Rows are points. To make a cloud, some directions were put in groups of two or more. Within a group, all points are equally far from the middle, so they leave a hole (a ring in 2 directions, a hollow ball in 3). The other directions are filled evenly. Then the cloud was stretched, turned, moved and blurred a little. How many holes are there, and how many directions does each take, smallest first?

Cloud, 14 rows:
[[-2.12 -1.81]
 [-0.30 -1.01]
 [-0.42 -0.42]
 [ 0.97 -1.94]
 [-1.88 -0.10]
 [ 0.56 -0.50]
 [ 0.35 -2.30]
 [-1.57  1.19]
 [ 0.03 -0.71]
 [ 2.95 -0.58]
 [ 0.16 -0.40]
 [-0.08  0.46]
 [ 1.14 -1.82]
 [-2.05  1.18]]
Holes: 0

Cloud (19 x 3):
[[-0.37 -2.49  0.38]
 [ 0.35 -0.33  2.08]
 [-0.90 -1.27  1.73]
 [ 0.14 -0.54 -2.06]
 [ 0.55 -1.02 -1.99]
 [ 0.83 -1.74  1.65]
 [ 1.81 -0.73 -1.39]
 [ 1.16 -0.16  1.78]
 [ 0.61 -2.37 -0.78]
 [ 1.12 -0.40  1.84]
 [ 1.36  0.46 -1.52]
 [ 0.08 -1.65 -1.70]
 [-1.67  0.22  0.45]
 [ 1.61 -2.00  0.54]
 [-1.20  0.90  0.43]
 [ 1.68  0.72 -0.92]
 [ 1.09 -2.27  0.82]
 [-1.57 -0.25  1.07]
 [-1.44 -1.40  1.01]]
Holes: 1 (3)

Cloud:
[[ 2.87  0.10  0.56 -0.56  0.20  0.86]
 [ 0.58  3.06  0.88  0.15 -0.72  1.78]
 [ 2.01  1.45 -1.43  0.99  1.73  1.06]
 [ 0.07 -0.80  2.04  1.22  1.32  1.36]
 [ 1.63  0.09  1.19  2.18  1.18  1.15]
 [-0.98  1.16  1.50 -1.71 -0.28  1.21]
 [-1.79  0.58  1.31 -1.16 -1.18  0.29]
 [ 0.67  2.26  0.92  0.70 -1.42  2.17]
 [ 0.88  1.86 -0.86  0.78  2.56  0.72]
 [-1.13 -0.10  1.19 -0.65 -2.11  0.63]
 [ 2.36 -1.03  0.93  1.09 -0.14  0.53]
 [-0.20 -1.53  0.65  1.81  0.36  0.83]
 [-1.02  1.07  1.11 -1.47 -0.54  1.97]
 [ 2.47 -0.85 -0.71  0.50 -0.57  1.07]
 [-0.09  2.41  1.46  1.78 -0.33 -0.15]
 [ 0.16 -1.25  1.17  1.70  0.46  1.68]
 [-0.76  0.70  1.70 -0.59 -1.69  1.83]
 [ 1.96  2.50 -0.60  1.01 -0.65  1.39]
 [-0.41 -0.12  2.21 -0.01  1.89  0.53]
 [-0.07  0.99  1.65  2.23  0.75  0.12]
 [-1.02  1.36 -1.92  0.38  1.38  0.80]
 [ 0.37 -0.34  1.62  1.67  1.54  1.80]
 [ 0.49  3.23 -0.19  0.57  1.24  0.80]
 [ 0.76  1.03 -0.41 -1.01 -0.05 -1.92]
 [ 1.59  0.28  1.29  1.82  1.69  1.55]
 [ 1.40  0.05 -1.32  0.96  1.68 -1.04]
 [ 1.10  1.91  0.78  0.26 -0.06  2.89]
 [-0.21  0.76  0.98 -0.50  2.49 -0.55]
 [ 0.70 -1.04 -1.04 -0.22  2.11 -0.13]
 [ 1.46  0.20  1.27  0.89  1.91  2.44]
 [ 0.40 -1.38 -1.77  0.85  0.53  0.94]
 [ 0.65  2.35 -2.18  0.16 -0.83 -0.35]
 [ 1.08  0.77  1.91 -0.21  2.07 -0.19]
 [ 1.89  1.36  0.27 -1.09  0.55  2.22]
 [ 1.87  1.16  0.25  0.96  1.99 -0.91]
 [-1.01  0.31  0.56 -0.22 -1.42  2.54]
 [ 0.44  1.13 -0.79  2.09 -1.61  1.12]
 [-0.04 -1.46  1.78  0.87  0.26  1.41]
 [ 2.49  0.23  1.51 -0.11  0.38 -0.30]
 [ 1.17  0.48 -0.46 -0.08  1.40 -1.79]
 [ 0.73  0.24 -1.96  1.39  1.00 -0.81]
 [ 1.37 -0.36  2.12  0.65  1.40  1.73]
 [ 0.39  2.53  2.11 -0.73 -0.60  0.35]
 [-0.82 -1.38  0.30  1.16  0.93  1.82]
 [-0.16 -0.11  1.87 -0.96  0.40  2.25]
 [-0.08  1.55  0.81  0.63 -2.88 -0.71]
 [ 0.27  0.54 -0.21  1.56 -1.70  2.16]
 [-1.76  2.06 -0.03  0.78  1.06  1.12]
 [ 2.76 -0.30  1.26  0.28  0.39  0.35]
 [-0.44 -0.43  0.74  0.01 -1.75  2.22]]
Holes: 2 (3, 3)

Cloud:
[[ 1.05  1.95 -2.73 -1.35 -1.11 -0.69 -1.20  0.11]
 [-0.30  1.94  0.89  2.17 -1.46 -0.41  0.73  0.70]
 [-1.80  0.39 -0.63 -0.11 -2.22 -1.81  4.27 -1.54]
 [-0.63  2.29  0.22 -0.79 -0.96 -1.49 -0.52 -0.26]
 [ 1.08 -0.10  1.39  1.15  0.56 -1.37 -3.44  1.84]
 [ 0.88  0.07 -1.86  0.82  0.52  1.62  0.47 -0.01]
 [-1.59  1.53 -0.56  1.93 -1.37 -0.46  1.85  1.32]
 [ 0.35  0.83 -1.72  0.80 -0.17  1.95 -0.55 -1.17]
 [ 0.61  0.48 -0.51 -0.16  0.47  0.97 -1.37 -2.59]
 [-0.41  1.45 -0.51  0.11 -0.33  2.37  0.59  1.14]
 [ 1.16 -1.21  0.95  1.11 -0.84  0.02 -0.38 -2.59]
 [-1.09  1.43 -0.89  0.25  0.63  1.79  0.63  1.00]
 [-2.13  0.87 -0.32 -1.40  0.42  0.60 -2.31  0.16]
 [-0.93 -1.98 -1.78  0.01 -0.70  0.90  2.47 -0.23]
 [-0.29  2.01 -2.01  1.38 -1.54 -0.39 -2.40  0.05]
 [-0.04  1.45  0.00 -0.97 -0.78  1.05  1.26  0.88]
 [-1.53  3.98  0.79 -0.09 -1.46 -0.27 -0.45  0.12]
 [-1.43  0.90 -0.68 -0.60 -0.33  0.06 -0.21 -2.81]
 [-1.25 -1.78 -0.37  1.38  0.22  1.59 -2.28  0.94]
 [-1.12 -0.59 -0.08  2.02 -0.86  2.33  0.11 -0.18]
 [-1.56  1.00 -2.67  1.16  0.81 -1.00  0.61  0.45]
 [ 1.23 -0.90 -0.36  0.94  1.59  1.13  0.44  0.19]
 [-0.57  2.11  1.21  1.39  0.15 -0.97 -1.02 -0.23]
 [-1.73 -0.77 -2.72  0.66  1.43 -0.45 -0.15 -1.38]
 [ 0.96  2.35 -1.09  0.18 -1.45 -1.96 -1.80 -0.07]
 [-2.71  1.40 -0.68  0.65 -1.70 -1.54  2.55 -1.09]
 [ 0.14  1.38  0.22  0.06 -3.48 -0.99 -0.18  1.08]
 [-0.25  2.13  0.78 -0.04 -1.55  2.59 -0.30  0.45]
 [-1.39 -2.03 -0.33  1.62  0.64  1.21 -1.26 -0.04]
 [-0.82  0.98 -0.72 -1.15 -1.00  0.79 -0.57  2.91]
 [-1.55  0.47  0.49  0.61  0.60  1.81  1.79  1.48]
 [-0.14 -0.48  0.02 -0.96  0.78  0.13  0.74  0.56]
 [-1.67 -0.10  0.53  0.63 -1.63 -0.97  2.33 -1.50]
 [-0.80  0.72 -0.89  1.42  0.84  0.37 -3.32 -0.54]
 [ 1.13  0.20 -0.55  0.70 -1.08 -1.00 -2.22 -1.26]
 [-1.75 -0.69 -0.44  0.43 -2.05 -1.65  1.97 -0.74]
 [-1.53  0.04 -3.05 -1.27 -1.42  0.36  1.29  0.45]
 [-2.42  1.61 -1.98 -0.26  0.22  0.81 -0.21 -0.66]
 [ 0.20 -1.08  0.77  1.55  0.88 -1.40 -1.43  0.26]
 [-0.09  1.26 -0.41 -0.71 -0.50  0.41 -3.98  1.80]
 [ 1.37 -0.70  0.42  0.12 -1.48  0.64 -0.83 -2.07]
 [-2.50 -1.80 -0.80 -0.97 -0.14  1.03 -1.20 -0.26]
 [ 0.75 -1.25  0.38 -0.41 -0.23 -1.35 -1.12  1.76]
 [-1.05  0.61  0.18 -1.21 -1.04 -2.18  0.91 -0.43]
 [-1.21  0.60 -1.59 -1.73 -0.77  0.85  1.68 -0.12]
 [ 0.96  1.75  0.55  0.76 -2.26 -0.97 -2.79  2.42]
 [-2.64 -0.67 -2.30 -1.19 -0.41  0.64  2.18 -0.83]
 [-1.07 -0.68  1.63 -1.66 -0.13 -1.18 -1.03 -0.24]
 [ 0.46 -1.17 -0.72  2.04  1.47  2.09 -0.53  0.19]
 [-0.90 -0.74 -0.04  1.15  0.37  2.19 -0.95 -1.37]
 [-1.91 -0.87 -1.47 -1.12 -0.81  1.45  1.58 -2.09]
 [ 0.17  0.05 -0.96  1.08  1.32  2.43 -0.52 -1.72]
 [-0.73  0.41  0.09  0.56  1.97 -0.82  2.58 -1.68]
 [ 0.44  1.88 -0.14  2.38 -0.66 -0.68  1.81 -1.11]
 [ 1.42 -0.86  0.04  1.13 -0.26  0.76 -1.38 -3.09]
 [-1.51 -0.19 -1.34 -0.88 -0.03 -0.48 -0.40 -3.35]
 [-0.30  3.45 -0.19 -0.95  0.50  0.50  0.14  0.10]
 [-2.21  0.63  1.17 -0.25 -1.21  0.45 -1.32 -0.26]
 [-1.39  0.92 -1.75  1.42 -0.08  1.32 -0.35  0.14]
 [-2.12  0.78 -2.00 -0.23  0.81  0.38  0.36 -3.08]
 [-0.14  0.73 -0.40  2.28  0.10 -1.38 -1.17  0.27]
 [-1.23 -0.29  1.65  0.47 -1.27 -0.30 -0.63 -0.52]
 [-1.99 -0.47  1.56  1.20 -0.41 -0.01  1.71 -1.84]
 [-1.15 -0.63  0.77 -0.51  1.27  1.59 -0.35  1.83]
 [-1.48  1.48 -0.31  2.34 -0.09  0.08 -0.59 -0.46]
 [-0.58 -0.73 -2.82  0.42  2.28 -0.09  0.05 -1.35]
 [-1.27  0.94 -3.49  1.29  0.18 -1.75  1.43 -1.06]
 [ 1.57 -0.89  1.22 -0.23 -0.78 -0.56 -1.77  0.58]
 [-0.96  0.73 -0.60  2.44  0.68 -1.21 -2.84  1.22]
 [ 0.93  0.19  1.35  0.41 -2.08 -0.18  0.91  1.01]
 [ 0.29 -1.15  1.41  0.20  1.80 -1.10  0.55 -1.78]
 [-0.79  0.62  0.58 -1.57 -0.64 -1.37 -1.48  0.05]
 [-0.39 -0.36  1.19  0.35  0.33 -0.13 -2.23 -1.62]
 [-2.28  1.63 -0.62  0.11 -0.81  0.07 -0.98 -0.95]
 [-0.72  0.81 -1.27  0.74 -3.12  2.43  1.58 -0.64]
 [-1.62 -0.04 -0.58 -0.44  1.07 -1.09  0.91  1.21]
 [ 0.49 -0.48  1.91 -0.29 -0.17  0.53  0.03  1.51]]
Holes: 1 (3)
